Each row of a before or after table is a point. The points were changed in one or more steps. Then noise was added and the rows were shuffled. The steps act on how far a point lies along the listed directions, d1 being the first. Write out the steps. A step turns or swaps two directions, mirrors them in a line or flattens them onto one, adds a multiple of one to another, or multiplies one. Angles are multiples of 10 degrees, from the lower direction toward the higher: turns from -170 to 170, lines from 10 to 170 but not 90. Use the fewest steps. Two steps may share a direction if one is a turn and the other turns, adds or multiplies; they go together, in the order done. Otherwise the lowest direction goes first.

Directions:
(1): [ 3.6 -1.5]
(2): [-1.5 -3.6]
Before (11 x 2):
[[ 1.2  0.7]
 [ 3.5  0.6]
 [-0.3 -1.5]
 [ 1.1  3.8]
 [ 2.3  3.1]
 [-1.1 -1.5]
 [ 2.4  0.9]
 [ 0.1 -3.2]
 [-0.2 -2.9]
 [ 1.4 -0.5]
 [-0.6 -2.5]]
After (11 x 2):
[[ 4.8 -0.1]
 [ 6.2 -0.5]
 [ 7.5  1.0]
 [ 2.7  0.1]
 [-3.5 -0.6]
 [-4.1 -1.6]
 [-4.0 -1.1]
 [-4.0 -1.4]
 [ 6.5  1.6]
 [-2.4 -0.7]
 [ 1.5 -0.6]]
Steps: add -1.5 times d2 to d1

Directions:
(1): [ 1.6  0.6 -3.6  3.8]
(2): [ 0.1 -5.4 -0.9 -0.1]
Before:
[[ 0.7  3.7  1.3 -3.5]
 [-0.8  3.9  3.1 -1.3]
 [ 1.0  1.8 -1.5  1.7]
 [ 1.6 -3.8  0.0  0.1]
 [-0.6  4.4  0.5  0.0]
 [ 1.3 -2.0 -2.4  1.4]
 [-1.7  3.1  1.3 -0.7]
 [ 0.5  1.2 -1.7  2.1]
 [-2.2  3.8  2.7 -2.2]
 [-1.0  0.0 -0.4 -1.3]
 [ 0.1 -0.2 -0.7 -0.3]]
After:
[[ 1.0  3.3 -1.2  1.8]
 [ 1.4 -4.5 -2.7  1.4]
 [ 0.6  7.5  1.8 -3.6]
 [-2.3  8.0  3.4 -2.1]
 [-1.7  6.4  1.8 -0.6]
 [-0.1 -0.5 -0.9 -0.2]
 [ 0.7  2.2 -1.5  2.1]
 [-0.7  9.0  1.1  0.3]
 [ 1.6 -7.6 -0.7  0.0]
 [-1.0 -0.2 -0.1 -1.2]
 [-0.9  8.1  3.7 -1.2]]
Steps: multiply d2 by 2

Directions:
(1): [-2.3 -1.0 -3.0 -0.6 -6.1  1.8  1.7 -1.6 -2.7]
(2): [-1.7  4.2 -3.4 -1.0  1.6 -3.9 -1.0 -3.9 -0.6]
(3): [ 1.7 -1.7 -1.3 -2.2  4.1  4.5  1.0 -3.5 -2.4]
(4): [ 1.5  1.7 -1.9  5.7  1.2  0.1  4.9  0.7 -1.0]
Before:
[[-0.5  6.3 -3.0  4.1  1.8 -1.1  2.3 -4.3  0.5]
 [-0.3 -3.6 -0.7 -1.7  0.1  5.2  1.6  0.5 -2.8]
 [ 0.3  1.6 -3.0 -0.9 -0.6 -0.3 -0.9 -1.6 -1.1]
 [-3.6  0.5 -3.1 -8.8 -4.1 -1.2 -3.1 -3.8 -1.6]
 [ 0.7  2.4 -1.0 -1.7  0.8 -2.5 -3.4 -2.1 -0.8]
 [ 1.5 -5.6  6.1 -4.0 -3.6  3.1 -2.9  4.2  1.6]
 [-0.2  0.9 -0.9  1.1  0.2  0.4  1.7  1.2  0.6]
 [ 1.9 -0.6  0.1  1.6 -4.7  1.7  4.3  0.3 -1.0]]
After:
[[ 1.6 -1.4 -1.3 -0.8 -0.7  3.0 -0.2  0.1 -1.2]
 [-0.2  1.1 -1.3  1.0  0.6  0.3  1.6  0.5  0.5]
 [-1.1 -4.6 -0.3 -8.7 -3.9  4.8 -1.7 -1.5 -2.2]
 [ 0.4  2.4 -1.6  1.4 -4.7 -1.8  3.5 -1.1 -0.7]
 [ 2.7  0.3 -0.1  3.7  2.9  6.5  4.1 -2.3 -0.6]
 [-2.6 -1.2  0.7  0.9 -4.8 -0.7  0.3  4.4 -0.1]
 [ 2.8 -1.6  0.8 -2.1  1.6  2.8 -2.2 -1.1 -1.6]
 [-2.7  2.7  1.7 -3.8 -4.4 -7.1 -5.4  0.8  2.6]]
Steps: turn d2 and d3 by 110 degrees

Directions:
(1): [-0.7  0.3 -2.0  3.2 -2.5  0.8  0.5 -3.9  2.9  0.2 -6.0  3.0]
(2): [-2.6  3.4  1.5  2.4 -0.4  1.6  0.1  2.2 -1.0 -5.3  2.0  4.9]
(3): [-2.7 -3.5  2.5  3.1  2.9 -6.6  0.2 -0.1 -0.1  0.6 -0.2  1.8]
(4): [-3.2 -4.0 -6.5 -1.7 -1.6 -0.1  1.9  1.8 -2.8 -0.8  0.4  1.4]
(5): [ 5.5 -4.1  1.1 -0.9 -1.5  0.6 -3.2  1.4 -0.5  0.6  0.2  5.2]
(6): [ 2.4  1.3  1.4 -2.4 -3.9 -3.6  6.3  1.5  2.0 -0.5  0.1  0.9]
Before (10 x 12):
[[ 3.3 -0.5  3.8  2.0  1.0 -3.5 -1.6 -2.0  2.0  1.9 -2.0  4.4]
 [ 0.7 -2.6  1.6  2.0  2.9 -1.7 -3.1 -2.3  1.8  3.0 -2.1  0.8]
 [-2.1  3.8  1.5 -4.3 -1.7 -2.0  3.9  3.4 -0.8  0.9  3.0 -5.5]
 [ 0.8 -2.6  3.6  3.2 -1.5 -3.5 -3.8  0.5 -0.1 -1.6  0.7  7.1]
 [-0.1  0.9  3.4  2.5  3.0  2.4 -4.4 -1.4  0.0  0.6 -2.5  1.2]
 [ 0.5 -3.9  4.5  1.8  4.8 -2.1 -5.3  2.5 -1.5  3.1  3.0 -2.5]
 [ 0.8  1.4 -0.4 -4.8  1.1  3.9 -0.3  1.3 -2.2 -0.5  4.9 -3.9]
 [-4.9  0.5 -4.0 -4.3 -2.4 -1.3  6.4  3.1 -1.2 -1.3  2.1 -3.8]
 [ 2.4 -4.0 -1.4 -1.1 -3.7 -2.5  4.5  0.4  0.7  1.3 -2.8  1.5]
 [ 1.1  2.6  0.6 -0.2 -2.8  2.4 -2.6 -1.1  1.8  0.5 -0.9  3.3]]
After, 10 rows:
[[-0.3  2.4  0.6 -3.2  1.3  3.8 -0.5  1.9 -2.7 -2.4  5.6 -1.9]
 [ 2.2 -4.0  3.4 -0.2  3.9 -0.6 -5.6  1.6 -1.1  4.4  2.2 -4.5]
 [ 4.1 -0.8  2.9  1.0  0.5 -3.1 -1.6 -2.6  2.2  3.6 -2.4  2.7]
 [ 2.1 -1.9  0.7  0.4  2.3  0.3 -3.2 -2.8  2.2  3.8 -2.4 -0.9]
 [-5.1  1.4 -3.8 -3.9 -2.3 -1.2  6.2  3.4 -1.3 -2.1  2.1 -3.1]
 [ 2.9 -3.0 -1.9 -2.0 -4.2 -1.0  4.5  0.6  0.7  1.1 -2.6  0.9]
 [ 1.8 -5.0  3.4  2.4 -0.7 -5.5 -4.0 -0.7  0.5  1.0 -0.4  4.8]
 [-0.1  0.4  3.4  2.7  3.5  1.9 -4.2 -1.5  0.0  1.4 -2.4  0.8]
 [-2.5  4.4  1.7 -4.0 -1.8 -1.8  4.0  3.7 -0.8  0.2  3.4 -4.8]
 [ 0.1  2.4  1.3  0.9 -2.2  1.3 -2.6 -0.8  1.6 -0.3 -0.6  4.5]]
Steps: turn d2 and d3 by 40 degrees

Directions:
(1): [-5.8 -4.0 -5.4 -1.6  0.1  4.0 -1.0 -1.9  1.1  1.5  2.7 -1.0 -3.1  1.8
  0.5  2.8  2.9 -2.3 -1.6  0.4]
(2): [ 0.6 -0.4 -2.3  1.3  3.6 -0.4  6.4 -2.3 -2.2 -0.6 -1.6 -2.8 -1.3  1.2
 -1.2  0.5  1.8  6.0 -1.9 -4.4]
(3): [ 0.7  0.0  5.6  1.3  0.7  4.7 -1.7 -5.9 -1.0 -3.2  2.1  0.1 -3.6 -2.1
  2.9  0.0  1.7  1.2  3.3 -0.8]
(4): [-2.5  3.2 -1.9  4.1 -7.1  0.2 -1.2  1.5 -5.5 -1.0 -1.8  1.4 -2.4 -1.0
  0.7 -1.6  2.8  1.2 -1.8 -0.6]
(5): [-0.1 -1.0 -0.5 -0.9 -3.6  0.5  2.5 -6.0 -3.8  0.4 -1.4 -3.3  5.5  1.3
  0.0  1.2 -1.6 -0.5  1.2  5.3]
Before (13 x 20):
[[ 2.7  0.5  4.1 -2.1 -2.6 -2.6 -1.4  2.3  0.0  0.7 -1.5  0.5  5.7 -0.5
  -0.9 -0.1 -3.0 -4.8  0.6  7.2]
 [-1.0  3.2  0.6  4.3 -2.5  1.8 -4.4  5.2 -1.2 -3.0 -0.6  3.7 -7.4 -1.4
   1.7 -1.6  3.4 -0.2 -0.7 -4.9]
 [ 4.7  2.1  2.2  0.1  4.4 -4.1  0.8  4.6  0.3 -1.6  0.4 -0.9 -1.5 -1.9
  -1.5 -2.9  0.5  3.6 -1.9 -5.8]
 [ 0.0  3.3  4.3  1.0  1.0 -0.4 -6.3  7.9  4.7  0.5  1.4  5.4 -4.4 -2.7
   0.4 -1.0  1.5 -0.9  0.8 -1.6]
 [ 5.1 -0.2  6.7 -1.8  5.2  0.6 -3.3  1.0  6.7 -1.1  2.4  2.0 -1.8 -1.8
   1.6 -3.0  0.9  0.6  1.8 -2.7]
 [-4.9 -3.4 -1.4 -1.1  4.1  2.0 -4.2  4.1  5.8  1.7  2.6  2.9 -3.5  1.5
   0.3  3.4  0.8 -5.9 -1.8 -0.6]
 [ 1.1  0.1  6.2  2.5  1.5  4.7  1.2 -6.4 -2.2 -5.5 -0.3 -0.9 -2.6 -2.6
   3.4 -1.1  1.8  1.4  4.1 -0.4]
 [ 2.6  0.3  0.7 -0.2  2.4 -2.7 -0.2  2.9  2.5  0.0  0.1  1.4  0.7 -1.2
  -1.4 -0.9 -1.4 -0.8 -1.3 -4.0]
 [-1.3 -1.5 -5.8 -1.8  0.7 -2.0  1.6  4.3  0.7  2.3  0.1 -1.8  0.1  1.1
  -3.2  1.5 -0.5 -0.9 -3.7 -0.8]
 [-0.2 -3.3 -1.0 -0.6  6.4  0.4  2.1  1.6  2.0  1.1  0.1  0.8  0.7 -1.0
  -1.1 -0.9 -3.2  0.0  0.5 -0.6]
 [ 3.6 -2.5  5.4 -3.9  2.3  0.7  0.1 -7.1  0.9 -1.8  2.1 -1.1  5.1 -0.9
  -0.4  1.4 -3.9 -1.9  6.7  4.3]
 [ 0.0 -0.3 -1.1  0.2 -1.9  3.5 -1.1 -0.1  0.0  0.4  2.4  0.5 -2.7  0.9
  -0.9  0.1 -1.0 -0.7  1.0  1.2]
 [-0.9  1.7 -3.3  1.8 -0.5 -2.7 -0.2  3.5 -1.3  0.5 -1.4  0.6 -1.6 -1.5
  -0.8 -0.8  1.9  2.4 -2.1 -1.7]]
After (13 x 20):
[[ 2.3  1.6 -2.2 -0.3  2.9 -4.5 -1.1 10.4  4.4  0.8 -2.0  2.3 -0.1  1.2
  -2.0 -0.8 -1.9 -1.8 -2.0 -3.3]
 [ 5.6  3.4  3.9  1.4  2.4 -3.8  0.9  2.6 -1.7 -2.8 -0.1 -1.3 -0.8 -2.6
  -1.1 -3.4  0.4  4.1 -0.8 -4.8]
 [ 0.5 -1.0 -1.9 -0.7 -0.3  2.4 -0.8  1.3  1.5  1.1  2.3  0.5 -1.5  1.5
  -1.9  0.4 -1.6 -1.1  0.5  1.0]
 [ 2.5 -3.3  0.7 -3.6  8.1 -1.4  4.5 -0.9  5.1 -0.3 -0.9 -2.8  4.5  1.4
  -1.0  0.6 -3.3 -1.6  1.8  1.4]
 [-0.3  2.1 -3.0  1.8 -0.5 -2.8  0.0  3.8 -1.4  0.5 -1.9  0.4 -1.1 -1.7
  -0.8 -1.0  1.8  2.6 -1.8 -1.3]
 [-2.2  1.1 -1.8  2.6 -3.5  2.0 -1.1  0.9 -3.8 -1.5  0.7 -0.3 -5.3 -1.7
   0.1  0.2  3.0  1.1 -2.2 -2.5]
 [ 6.1  0.5  7.8 -1.6  4.5  0.0 -2.5  0.4  5.6 -1.6  1.6  1.9 -0.1 -2.0
   1.5 -3.3  0.1  1.1  2.2 -2.0]
 [ 2.1  4.0  5.2  0.4  1.8 -2.7 -5.1  8.9  5.0  0.9  0.2  5.0 -1.5 -2.7
  -0.5 -1.4 -0.6 -0.7  1.0 -0.8]
 [-4.2 -0.7  2.2  2.1  2.3  3.2 -6.0  3.3  3.5 -1.1  2.5  4.7 -6.9 -0.8
   2.1  1.6  2.5 -4.0 -0.7 -2.5]
 [-1.2 -1.2  2.1  3.0  2.5  3.4  0.3 -1.6 -2.0 -1.7  0.5  1.9 -2.9 -2.9
   1.4 -2.1 -0.3  1.7  1.6 -1.4]
 [ 1.9 -3.0  4.7 -3.5  1.0  2.7 -0.7 -8.8 -0.2 -2.4  3.0 -1.1  3.4 -1.1
   0.4  2.0 -2.5 -1.9  6.6  4.5]
 [ 0.9  1.4  5.1  0.2 -6.0  0.7 -2.7 -1.2 -3.4 -1.1 -0.9  0.5  3.1 -1.5
   0.9 -0.1 -0.4 -4.0  1.6  7.1]
 [ 2.4  2.0  3.1  2.3 -0.5 -0.9 -0.9  0.2 -0.7 -2.1 -0.1  1.7 -1.1 -2.6
   0.1 -1.8  0.1  0.4  0.0 -3.9]]
Steps: turn d1 and d5 by -20 degrees; mirror d3 and d4 in the line at 130 degrees
